Each row is a point. Each table stands for the endless flat space through its points: a line for two points, a plane for three, and so on. Write the one point that lies in both, or say that there is none.

First (2 x 3):
[[ 1.7  2.9 -1.6]
 [-0.4  0.8 -1.9]]
Second, 2 rows:
[[ 0.1  2.8 -0.5]
 [ 0.4  2.6 -0.9]]
They share: [ 1.0  2.2 -1.7]

First (2 x 3):
[[ 3.7 -1.4  3.5]
 [ 0.7 -0.9  0.0]]
Second (2 x 3):
[[ 2.2 -1.3  0.9]
 [ 3.0 -0.5  3.3]]
They share: no point

First, 2 rows:
[[ 3.3  1.9 -2.1  0.9]
 [ 1.9  2.1 -2.5  0.3]]
Second:
[[ 3.5  1.7 -3.0  0.2]
 [ 5.1  3.9 -3.1  0.1]
 [ 1.2 -1.2 -0.1  1.0]]
They share: no point

First (2 x 6):
[[-1.6  0.2 -0.7 -0.1  2.2 -2.4]
 [ 1.4  0.8 -1.9 -2.5  2.2  0.6]]
Second (3 x 6):
[[-1.5  0.3 -2.9 -0.3  1.2 -0.5]
 [-1.9  0.5 -3.1  0.8  1.0 -0.3]
 [ 0.6  0.6 -0.5 -1.8  2.7 -1.1]]
They share: [-0.1  0.5 -1.3 -1.3  2.2 -0.9]

First, 4 rows:
[[ 0.7 -2.7 -3.3  2.7 -2.9  3.5]
 [ 3.9 -2.1 -1.7  3.7  0.5  0.5]
 [ 3.0 -2.4 -2.7  3.5 -0.6  1.9]
 [ 2.1 -1.3 -0.7  2.3 -0.5 -0.7]]
Second, 2 rows:
[[ 2.4 -2.4 -0.7  1.9 -0.6 -0.3]
 [ 2.7 -1.2 -2.8  3.1 -0.3  0.9]]
They share: [ 2.6 -1.6 -2.1  2.7 -0.4  0.5]

First:
[[ 1.6  3.0 -0.1 -2.1  1.9  0.9  3.3 -0.5]
 [ 4.0 -1.3 -0.6 -1.6  0.3  0.5 -0.6 -0.9]
 [ 4.4 -2.1 -1.6 -1.6 -1.3  1.1 -1.0 -1.3]]
Second, 5 rows:
[[ 0.4  1.4 -2.4 -1.7  2.0 -1.3 -2.4  1.5]
 [ 3.5  1.2 -1.7 -4.0  0.9 -2.1  0.9 -0.3]
 [ 0.4 -1.1 -0.9 -5.2 -0.8 -3.1 -1.5 -0.7]
 [ 2.0 -2.0  1.7  1.9  0.6  1.7  0.6 -2.0]
 [ 2.0  1.7 -2.8 -3.0  2.2 -0.7 -0.3  1.4]]
They share: no point

First:
[[ 1.8  1.2  1.6  1.6  1.9  0.5 -6.4 -0.5  0.3]
 [ 3.8  3.5  2.7  3.1 -2.1 -2.5 -2.4  2.9 -2.2]
 [-0.1 -3.5  1.0  2.0 -0.6 -3.6 -5.5  0.5  2.4]
 [ 1.4 -1.7  1.9  2.9 -2.7 -5.1 -3.4  2.3  0.6]]
Second (3 x 9):
[[-0.9  2.1  0.4  0.4 -3.4 -1.1 -4.4  2.7 -1.1]
 [ 0.6  1.0  0.5  1.7 -1.9 -2.5 -3.0  3.0 -0.8]
 [ 3.3  0.7  2.0  4.1 -1.9 -2.8 -1.8  3.0  1.9]]
They share: no point

First (3 x 9):
[[ 3.8 -3.4  1.7  1.1 -3.6 -0.7  1.1  4.4 -3.1]
 [ 0.8 -2.1  4.5  3.3 -2.1 -2.6  1.0  0.1 -2.4]
 [ 3.8 -4.2  1.9  1.9 -3.6  0.7  0.7  5.2 -3.3]]
Second (2 x 9):
[[ 2.6 -2.2  1.6  3.3 -4.6 -2.8  0.3  3.8 -4.0]
 [ 2.6 -3.7  4.6 -0.2 -0.6  0.2  2.3  0.8 -1.0]]
They share: [ 2.6 -2.8  2.8  1.9 -3.0 -1.6  1.1  2.6 -2.8]

First:
[[-1.9  2.6 -4.3 -4.0 -1.1 -1.6  0.8  4.0  0.7  0.7 -2.6]
 [-0.1 -2.8  0.7  3.0 -1.7  3.2 -0.4  2.2 -1.3 -4.5 -2.6]
 [-1.4 -0.9 -2.8 -0.5 -0.6  1.4 -2.2  3.5 -1.3 -1.3 -4.6]]
Second:
[[-0.5 -0.1 -2.1 -0.6 -1.8  0.7  1.6  3.6  0.3 -1.7 -2.3]
 [ 0.3 -0.4 -1.7 -0.4 -2.0  0.4  2.4  4.3  0.8 -1.9 -2.3]]
They share: no point

First:
[[-1.1 -3.2  0.9  2.5 -3.8 -2.1 -0.3  0.2 -0.2 -1.1 -2.0  0.2]
 [-2.9  1.6 -2.7  0.7 -1.4 -0.3 -2.7 -0.4 -1.4 -4.7  2.2 -2.2]]
Second:
[[-4.1  1.1 -2.3 -0.9 -0.4 -0.1  0.3 -1.4 -1.7 -1.4 -0.5  0.8]
 [-2.9 -0.1 -1.7  0.5 -1.6 -1.1 -0.5 -1.0 -1.5 -2.4  0.3  0.0]]
They share: no point
